Each wall is flat, endless, passes through zero and stands at right angles to its row. A trip goes straight from one point to another. Which walls does it cross, in order?

Walls:
(1): -13 52 25
(2): 58 4 8
(3): -7 22 9
(4): 15 6 -11
(5): -27 -18 17
(6): 18 -33 24
(7): -13 18 -21
(8): -2 -16 36
(9): 33 -5 -26
Trips:
18 -25 -39 to 0 -9 -18 -> 6, 2
13 -49 -5 to -9 -47 0 -> 2, 9
-21 -17 37 to -15 16 1 -> 6, 7, 8
-3 18 -33 to -9 48 16 -> 9, 4
33 -13 -6 to 29 19 39 -> 8, 1, 3, 9
17 18 60 to 14 -38 -12 -> 3, 1, 9, 4

Walls:
(1): -2 47 -21 -6 -24 5 14 19
(2): 21 22 14 39 -16 18 6 14
(3): 3 -26 6 -32 -17 -21 -3 -19
(4): -24 30 5 32 -30 -3 -4 3
(5): 38 19 -32 9 45 9 9 7
(6): 37 -3 -38 -24 18 -7 -6 -1
(7): -58 -30 -22 -40 0 -58 8 -27
(8): 3 38 8 4 33 -12 26 -25
(9): 39 -16 -7 0 -2 27 19 33
(10): 19 -22 -19 -2 -10 -21 -45 -17
Trips:
6 -9 11 36 -21 0 -17 16 to -42 23 44 22 -18 1 -6 44 -> 1, 10, 9
-41 -8 31 -35 29 -28 -15 -13 to 27 27 35 45 -56 -22 -2 -27 -> 4, 2, 7, 1
-26 -1 2 50 26 30 -5 -15 to -60 -10 -3 -22 41 -48 -54 16 -> 7, 2, 5, 10, 8, 3, 4
73 4 21 11 4 14 10 -37 to -12 29 -39 29 -15 -18 -26 41 -> 3, 1, 4, 8, 9
-37 -50 76 30 -17 -18 37 -73 to 9 -9 20 -64 41 26 14 35 -> 4, 9, 6, 5, 7
2 51 -16 35 54 -19 -58 -2 to 13 -10 -8 36 -11 -22 -22 -41 -> 1, 7, 3, 5

Walls:
(1): -28 0 25 45 -26 3 12 -13 -19 5 33 24
(2): 33 -36 45 -5 43 29 -19 24 22 -7 -37 -11
(3): 1 34 8 -13 52 -8 -22 -21 28 -19 27 9
(4): -11 -35 2 30 24 -12 -28 12 40 1 -1 -16
(5): 17 3 15 -33 0 -15 -15 29 -35 -22 -18 48
(6): 6 12 -13 -12 -17 -25 -62 -31 -4 11 -3 25
(7): -47 -26 21 -54 -10 6 -4 13 -36 -14 -15 5
(8): -48 -27 -34 13 -2 -27 37 25 -10 12 6 -49
(9): -17 0 -11 25 -36 -12 44 -67 -46 -12 25 -16
(10): -53 2 -4 -18 10 -11 -31 -3 39 10 13 -21
(11): -30 -24 34 12 -44 11 -34 -41 29 2 -15 -39
(12): 0 0 21 51 36 -36 -14 -27 -2 -8 -16 6
Trips:
13 -13 2 3 -46 -25 -16 -26 -11 -18 -1 -1 to -18 -46 3 29 -4 30 0 -9 -1 22 -2 -9 -> 5, 4, 8, 2, 6, 10
20 40 12 24 0 23 -5 15 35 1 24 -84 to -7 34 17 -15 27 7 -22 -17 -4 1 -23 33 -> 8, 12, 6, 4, 5, 11, 7

Walls:
(1): -52 -16 -2 -18 12 19 37 -30 -25 22 -23 15 9 -20 -13 -3 1 -47 8 74
(2): -9 27 -1 -11 2 11 43 -18 -9 63 -16 2 1 -28 7 26 -10 29 4 -32
(3): 37 14 -30 -34 19 16 -14 -20 -15 35 -49 44 -28 22 -21 -32 15 -5 14 7
(4): -33 6 -74 -16 -2 -9 27 -78 -18 -20 -29 -2 15 40 -11 52 8 -23 -28 -2
(5): -17 5 -27 -11 -19 8 -47 17 40 -49 -35 62 10 -14 29 -64 12 0 -8 9
(6): -25 -24 39 -10 -21 -2 18 -3 29 31 -31 30 7 -27 -7 1 44 -3 11 -18
(7): 6 -21 29 15 14 -9 -66 4 2 -13 -33 17 8 -63 6 -11 3 5 -29 23
(8): 23 -21 -16 30 12 28 20 -9 -65 20 23 -5 43 -37 42 -17 3 -21 -47 46
(9): 4 5 4 -36 -50 -9 4 -14 25 -36 21 -9 -16 -11 -14 16 -5 21 10 -42
(10): -19 -4 -22 -29 -53 14 32 -35 20 -77 4 9 -25 6 47 -28 23 -22 -15 -22
Trips:
19 20 6 0 -50 -52 17 37 -6 48 -3 34 5 -10 22 29 -11 14 -2 12 to 41 31 -30 -1 -16 7 -6 -10 -12 47 51 1 48 -35 -8 25 3 16 6 12 -> 6
18 37 23 20 -13 7 -43 7 -67 -19 4 -29 38 23 -5 -19 -80 16 24 -32 to -4 -11 23 -15 29 -1 27 26 26 -5 35 40 7 -13 -17 -5 -27 42 -21 41 -> 7, 9, 5, 1, 6
-1 13 -20 15 46 -41 12 29 -3 15 19 -67 -11 12 -27 -39 4 2 -60 -27 to -3 32 -20 9 -59 -36 -30 49 -13 -36 -33 25 -57 -10 -17 0 4 -8 26 -33 -> 8, 9, 5, 10, 3, 7, 6
